Each row is a point. Any point is a mix of the corners, with weights that add up to 1. It lies inside the corners' shape when no weight is negative. Is each point inside? If not, which corners have a negative weight?

Corners:
(1): [17 -2]
(2): [19 36]
(3): [-58  10]
Points:
[-34  -6] -> outside (2)
[15 33] -> inside
[14 33] -> inside
[23 18] -> outside (3)
[-42   2] -> outside (2)

Corners:
(1): [-28   5 -63   4]
(2): [69 -8 -1 31]
(3): [ 47 -15  35 -31]
(4): [-27 -30 -37  36]
(5): [25 31 28  5]
Points:
[55 -7  4 18] -> inside
[ -6 -10 -27   8] -> inside
[ -7   0 -11 -10] -> outside (2)
[48 -3 11  9] -> inside
[48 -8 -6 25] -> inside
[21 11 -1 -6] -> outside (4)

Corners:
(1): [ 44 -19   9  -7 -13 -26  -1 -53 -10]
(2): [ 43  10  -5  20  10 -40  46  -4 -23]
(3): [  9 -21 -15  -9  20   6   0  40 -65]
(4): [ 46   5  33 -25  14  43  55   8 -57]
(5): [-73 -46  57 -28 -53 -43 -20 -12  64]
(6): [-39  -2 -10  42  32  51  12  31 -51]
(7): [ 35  45  18  14 -32 -16   5  -2 -48]
(8): [ 46   9  26  31  38  12 -51   4   0]
(9): [-43   9  -1 -45  10 -27   2 -24 -30]
(10): [-26  47 -28 -27 -30  32 -48 -12  78]
Points:
[-16  22 -10 -13  -8  14 -17  -6  19] -> inside
[ -3 -10   8 -17   2  -4   6 -11   1] -> outside (7)
[-26   0  -1   8  -6 -16 -14  14  -4] -> outside (1, 4)
[ 19   6   4 -13  -4  -5  -6  -5  -7] -> outside (6)
[ -6   2   3  15  15  26  14  12 -37] -> inside
[ -2  -2  21   8 -22  18 -18   4   2] -> outside (2, 9)
[ 16  21  10  -7  -9  14   7  -1 -19] -> inside
[ 32  13  19  31  55  24  13  35 -84] -> outside (1, 5, 10)
[  0  16  16   1 -12  -1  -2   6 -15] -> outside (1)

Corners:
(1): [  2   3 -14   6 -20  -8 -13  50 -25  32  58 -12 -30 -93]
(2): [-22  -3   3  40  47  13  21  -9  38  28 -21   5  42  23]
(3): [ -48   19  -30  -66   -3   39   11   44 -103    1   30  -21  -40   11]
(4): [  0  -1 -14  28 -43 -12 -36   3 -41  22  30 -29 -11 -67]
(5): [ 37 -20   3   4 -36  48   8 -16 -57  35  43 -14 -26 -54]
(6): [ 31  21  -4  12  -5  35  13 -11  -2 -14 -47  47  34   2]
(7): [ -4 -38  17   5 -27   0 -19  14   5 -14  36 -13 -18 -36]
(8): [ -9  10  56   4  13  12   0   6 -51  24  30 -20 -33 -39]
(9): [-26  17   8 -21 -26  38  69  -7  27  -8 -21 -19  32  21]
(10): [-22  37 -34 -19 -10  -8  48  23 -42 -34  36  31 -32  35]
(11): [ 15 -26  -6   4  31  -3  38  25 -22  17 -40 -26  36 -10]
(12): [-20  -4  -9 -16  -2 -30  -7 -24  40  -3 -33  39  -9 -13]
(13): [-14  44 -51 -63  14  16  -7  20 -54 -31   8 -39 -72  13]
(14): [ 18  24 -27 -79   4 -16 -14  11 -79 -35  70 -24  -8  -8]
(15): [ -4  16  33  10 -18 -29  12  35  44  22  -8  18  44  58]
Points:
[  8   1 -13 -17 -12   2  -4  16 -19   6   5 -16  -2 -21] -> outside (2, 8, 10)
[ -2   9  -4 -22 -18  -1  -6  19 -50  25  27 -31 -21 -49] -> outside (2, 6, 7, 10)
[ -6   0  -1  -5 -11  10  21   7  -9   3  -2 -15   9 -11] -> inside
[ -4   1  -2   1  -7   9   7  10 -13   6   1  -1  -5 -13] -> outside (14)
[-5  4  5  8  3  8 15  8 11  9 -5  1 -4  2] -> outside (3, 4, 14)
[ -5  13   0 -15 -10   1   5  15 -20   0  23  -3  -7  -6] -> outside (11)
